Each point is reached from the start by the listed moves, each made 0, 1 or 2 times, or once backwards (-1), plus a little noise. Is the number of moves made odd or even? Then give how often each move was made.
In the rows, 128 means zero.

Moves:
(1): [166 111]
(2): [ 92 184]
Start: [105 129]
Points:
[140  72] -> odd (0, -1)
[144 150] -> odd (2, 1)
[107 169] -> even (1, 1)

Moves:
(1): [147 106 118 117 147 131 146 119]
(2): [142 123 133 143 158 111 153  91]
(3): [149 149  91 109 150 155 128 114]
(4): [142 131 145 138 135 157 104 127]
(5): [110 123 120 161 134 150 160 133]
(6): [170 154 112 155 154  98 152 147]
Start: [136 145 121 138 114 115 123 107]
Points:
[162 101  70  27 136 126 130  50] -> even (2, 0, 1, -1, -1, -1)
[141 135 145 247 165 196 164  75] -> odd (0, 1, 0, 2, 2, 0)
[191 168 110 179 165  69 170  86] -> even (0, 1, 0, 0, 0, 1)

Moves:
(1): [141 117 114 104 134 130 128 138 134 139 120 158]
(2): [141 121 128 118 106 103 121 132 141 137 133 116]
(3): [125 130 131 122 135 111 149 131 136 108 127 111]
(4): [144 153 129 147 134 129 114 134 131 121  97 121]
(5): [133 119 120 129 123 122 123 113 140 144 125 124]
(6): [147 118 135 128 134 122 136 116 129 143 128 139]
(7): [138 143 124 150 127 117 154 128 141 134 115 135]
(8): [119 133 133 128 140 123 108 137 122 126 135 134]
(9): [112 121 167 126 141 158 119 148 146 126 121 153]
(10): [129 120 130 133 131 122 126 147 130 125 112 128]
(11): [116 131 129 127 114 121 127 113 112 130 121 145]
(12): [134 120 126 113 129 134 132 123 124 155 135 127]
Start: [116 136 119 126 118 138 115 121 119 120 129 123]
Points:
[172 153 165 123  93 112  75 128 148 165  71 136] -> even (0, 2, 0, 2, 0, 1, 0, 0, 1, 0, 1, 1)
[ 85  45 195  81 159 156  46 137 148 158 128 249] -> even (1, 0, 0, -1, 2, 2, -1, 2, 2, 1, 1, -1)
[ 96 175 132 165 121  98  87 154 125  42  41  39] -> odd (-1, 0, 2, 2, 1, -1, -1, 0, 0, 2, 1, 0)
[180 198 161 204 110  31 191 128 134 114  14 105] -> even (-1, 1, 2, 2, -1, 2, 2, 0, 0, 2, 2, 1)
[141 146 133  81 143 124  42 146 102 125 142 154] -> odd (1, 1, 0, 1, -1, 1, -1, 2, 0, -1, 0, 0)
[112 100 112  87 141 181 103 114 145 164  86 231] -> odd (2, -1, 0, 0, 2, 0, 0, 0, 1, 0, 1, 0)
[154 136 132 138 104  21 140 155 147 166  92 133] -> even (0, 2, 1, 0, 0, 1, 2, 2, 0, 2, 1, 1)
